Each point is reached from the start by the listed moves, each made once or not at all, plus a little noise. Say if it took an odd or an even number of moves. Then give how often each move was made.
(in the rows, 128 means zero)

Moves:
(1): [152 167 134]
(2): [112  86 199]
Start: [126 102 122]
Points:
[124 101 122] -> even (0, 0)
[110  61 193] -> odd (0, 1)

Moves:
(1): [131 151 126 134 108  87 128 101 140 121 141 120  63 116]
(2): [115 139 121  91 112 128 116 141 138 132 124 136 129 126]
(3): [130 158 137 132 159 158 121 112 127 116 120 175 128 153]
(4): [136 106 151 129 111 116 155 125 141 123 113 120  95 120]
(5): [130 126 143 116 137 101 127 146 143 117 106 151 125 132]
(6): [126 163 108 160 151 164 119  80 120 175 153 114 131 118]
(7): [153 128 126 121 117 145 163 145 109 149 153 105 141 115]
(8): [133 103 155 116 120 109 122 153 141 110 124 107 101 119]
(9): [130 143 107 133 128 127 109 117 159 131 134 120 123 133]
(10): [141 144 145  98 114 117 124 116 127 138 132 134 117 151]
(11): [ 92 174 121  96 140 130 115 121 147 126 131 143 156 162]
Start: [156 132  84 169 122 134 125 131 109  98 124 124 156 150]
Points:
[176 133  81 116  88 129 124 177 146 108 148  79 138 130] -> even (0, 1, 0, 0, 0, 0, 1, 1, 1, 0, 0)
[152 194 125  90  94 110 150 131 157  79 136 133  74 164] -> odd (1, 1, 1, 1, 0, 0, 1, 1, 0, 0, 1)
[158 221  86 131 127 122 117 111 166  81 161 127 101 181] -> even (1, 0, 1, 0, 0, 0, 1, 1, 1, 0, 1)
[125 249  90  68 145 126  68 118 182  89 104 216 165 240] -> even (0, 1, 1, 0, 1, 0, 0, 0, 1, 1, 1)
[182 110 104 119  69 119 150 171 157 103 134  72 106 123] -> odd (0, 1, 0, 1, 0, 0, 1, 1, 1, 0, 0)
